Each row of a before or after table is a point. One or more steps were done to the points. Then noise was added and the rows were shuffled. The steps act on how far a point lies along the listed directions, d1 being the first. Write out the steps. A step turns or swaps two directions, mirrors them in a line or flattens them onto one, adds a multiple of one to another, or multiplies one. Angles are multiples of 10 degrees, from the lower direction toward the higher: turns from -170 to 170, lines from 10 to 170 but not 90. Use the fewest steps. Two steps may share a direction if one is a turn and the other turns, adds or multiplies; they go together, in the order done. Otherwise the lowest direction goes first.
In the rows, zero is written as 128.

Directions:
(1): [138 171]
(2): [ 85 138]
Before (12 x 2)
[[155 148]
 [ 66 100]
 [ 96  89]
 [124 101]
 [164 151]
 [115 156]
 [104  71]
 [ 95 104]
 [148 139]
 [136 143]
 [ 73  98]
 [102  98]]
After (12 x 2)
[[103 104]
 [175 167]
 [148 162]
 [100  94]
 [121 112]
 [139 188]
 [153 174]
 [128 153]
 [156 158]
 [149 102]
 [116 119]
 [183 162]]
Steps: turn d1 and d2 by -170 degrees

Directions:
(1): [105 139 163 118  66 132]
(2): [114 143 144 189 138 165]
Before (10 x 6)
[[148 124 101 147 176 146]
 [130 131 106 158 134 128]
 [120 129 139 132 115 131]
 [163 113  81 145 233 111]
 [139 123 118 116 135 105]
 [125 130 122  90 114 110]
 [142 125 103 146 193 129]
 [124 144 134 134 121 140]
 [125 135 124 127 145 130]
 [124 137 125 134 152 131]]
After (10 x 6)
[[123 128 134 117 112 124]
 [140 138 106 243 248 169]
 [127 141 133 124 118 135]
 [136 122 123 126 137 112]
 [128 125 115  78 114 107]
 [129 141 115 200 199 164]
 [119 140 126 150 154 138]
 [132 135 113 196 184 178]
 [131 134 115 172 139 134]
 [123 137 127 138 146 139]]
Steps: add -1 times d1 to d2

Directions:
(1): [ 78 105 110  73 142 168 119 119 151]
(2): [ 84 136 105 156 114  83 147  90 167]
(3): [148 138 132  87  50 128 148 128 142]
(4): [122 171 121 155 128 164 136 178 176]
(5): [115  97 111 118 137 103 188 180 112]
Before (12 x 9)
[[124 122 155 134 159 151  78 113 121]
 [112 137 114 115 133 142 154 175 168]
 [131 139 153 153 130 117  77  85 117]
 [137 135 133 150 139 153 168 221 153]
 [140 119 120 149 147 103 138 118  96]
 [123 157 110 117  91 145 185 171 139]
 [ 93  94 113 140 160 120 111  97 119]
 [157 121 145 120 132 173 106 153 134]
 [121  98 116 130 163  81 120  71  64]
 [117 119 132 160 161  88  84  54 102]
 [137 138 114 125 106 152 140 159 146]
 [112 131 135 179 165  76  94  71 124]]
After (12 x 9)
[[163 134 151 139 129 165  86 125 137]
 [142 126 124 139 147 118 170 199 127]
 [ 97  97 105  97 157 112 125  88  91]
 [ 94 152 144 133 111 138  51  39 164]
 [115 142 155 150 149 152  53  74 145]
 [ 58 124 115 119 145 113  86  50 172]
 [110 102 107  94 140 138 147 128 115]
 [141 102 132 106 143 163 185 240 127]
 [151 136 120 138 112 136 139 160 128]
 [ 99 101 113 154 163 113 116 106 122]
 [ 76 128 115 126 142 118  69  29 153]
 [149 139 115 124 103 129 203 198 101]]
Steps: mirror d1 and d3 in the line at 110 degrees; multiply d5 by 2; turn d2 and d5 by 20 degrees; multiply d4 by 0.7
